Each row is a point. Before rounding, the points of a table are all equally far from one centre. They may lie mostly on one side of it. Where is the centre, to within rounding?
(in the rows, 128 means zero)

Points:
[[188 117 135]
 [184 123 149]
 [183 120 119]
 [149 152 124]
 [185 115 122]
 [184 119 152]
 [173 146 133]
 [179 126 159]]
Centre: [150 116 136]

Points, 14 rows:
[[114 194 147 154 125  93 129 152]
 [ 95 176 129 165 105  96 131 131]
 [ 91 155 169 171  85  92 111 132]
 [152 140 153 158 120  62 122 152]
 [115 186 154 136  95  93 131 144]
 [ 99 164 162 140 162 129 166 127]
 [103 174 168 107 110  99 113 119]
 [122 162 196 163 125 103 105 173]
 [113 157 164 169 130  61 123 172]
 [ 81 187 151 160 136 103 134 149]
 [121 170 188 167 120 102 101 111]
 [ 95 137 144 181 127  67 152 122]
 [106 176 129 168 133  92 126 165]
 [136 111 163 164 110  70 108 160]]
Centre: [111 135 162 145 130 105 128 138]

Points (16 x 12):
[[138 107 137 139  91  82 140  56 121 162 141 167]
 [148  87  92 123  84  66 189 129 150 145 142 100]
 [112  92 110 177 113 105 119 136 181 179 177 125]
 [112 141 105 148 101 138 155  42 133 172 151 101]
 [148 121 149 139 146  58 154 115 126 116 123 124]
 [107 124  61 159 124  62 153 103 151 171 155 103]
 [138 145 109 137 157  85 102 102  75 171 163  98]
 [134 105  82 136 115  83 106 147 116 103 160 109]
 [146 121  87 128  62  97 145  89  66 148 161 133]
 [154 131  99 155  67  61 153  74 138 169 124 124]
 [118 112 132 202 115 104  86 107 126 127 133 114]
 [152 124 116 147 151  54 158 141 119 205 168 112]
 [122 111 118 180 139  80 156 100 141 105 170 135]
 [166 104 101 171 149 139 138  64 138 138 142 105]
 [158 117  70 163  89  86 118 106 142 139 101 102]
 [123 136 151 144 121 100 135 149 154 160  89 128]]
Centre: [133 112 120 147 109 108 143 115 118 162 148 108]

Points, 24 rows:
[[124 162 115  89 133 114 129 121  75 111  98 103 160  80 199 128 146 114
   72 152]
 [164 137 129  81 145  89 147 121 108 106 102 126 136  66 219 148 112  80
   97 111]
 [129 174 117 107 137  70 145 136  93  89 115 132 120  93 155 117 124 151
  109 130]
 [129 173 123 105 111  88 124 121 108 105  96 142  76 106 224 123 132 146
   80 129]
 [127 157 153  92 116 107 163 119 124 115  77 135 123  91 199 135 154 155
   87 109]
 [100 154 139 105  91  94 159 105 121 120  82 116 110  77 181 134  99 135
   93 130]
 [140 186 148 118 118 101 117 107 160  97  57 100 133  82 187 143 109 115
  109 157]
 [113 126 119 117 112 123 143 149 129 124  91 105 121  84 185 140 158 172
   89 148]
 [139 137 103 106 139 142 107 143 114 135 105 117 106 112 206 153 102 144
   81 171]
 [151 189 155 104 119 114 107 101  87 121 120 136 105 105 204 144 124 126
   94 136]
 [114 148 117 113 135  82 100 112 109  77  95 128 123  55 188 110 125 158
   82 134]
 [125 165 112  94 110 109 143 127 141 104 107 116 140  59 220 126 145 165
   60 169]
 [118 149 100  91 153  81 132 116 142  76 122 107 113 111 162 130  97 164
   70 103]
 [110 163 144 126 115 112  95 145 128  96  94 126  91  98 188 139 137 119
   60 105]
 [139 130 144 114 113 116 114 148 136  70  71 121 141  76 158 130 104  93
   84 159]
 [118 143 118  98 119  85 155 142 110 106 109  94  72 104 219 151 142 141
   65 147]
 [128 179 140  89  68 113 113 156 118 103  96 126  80  99 202 176 112 124
   87 144]
 [132 184 122  86  93 111 169 132 122 100 115 142  96  97 175 146  82 144
  102 155]
 [142 177 119  81  76  68 121 136 100 130 121 114 121  75 182 115 134 116
   85 137]
 [138 175  98  91  87 117 116 155 112 131 125 111 103  89 203 137 112 168
   71 156]
 [148 105 137 111 117 112  92 110 141 108  89 117 160  88 179 132 114 165
  109 147]
 [126 161 123 111  99  77 169 118 125 118  90 115 123  96 182 165 100 111
   51 123]
 [149 180 117 107 114  82 142 136 104  95  95 141 137  90 214 139 110 114
   40 134]
 [ 99 145 118 108 124 111 117 104 106  94 106 148 128  72 168 130  98 162
   86 123]]
Centre: [144 150 119  88 116 105 122 125 134  90 113 110 122  92 187 153 124 128
  92 137]
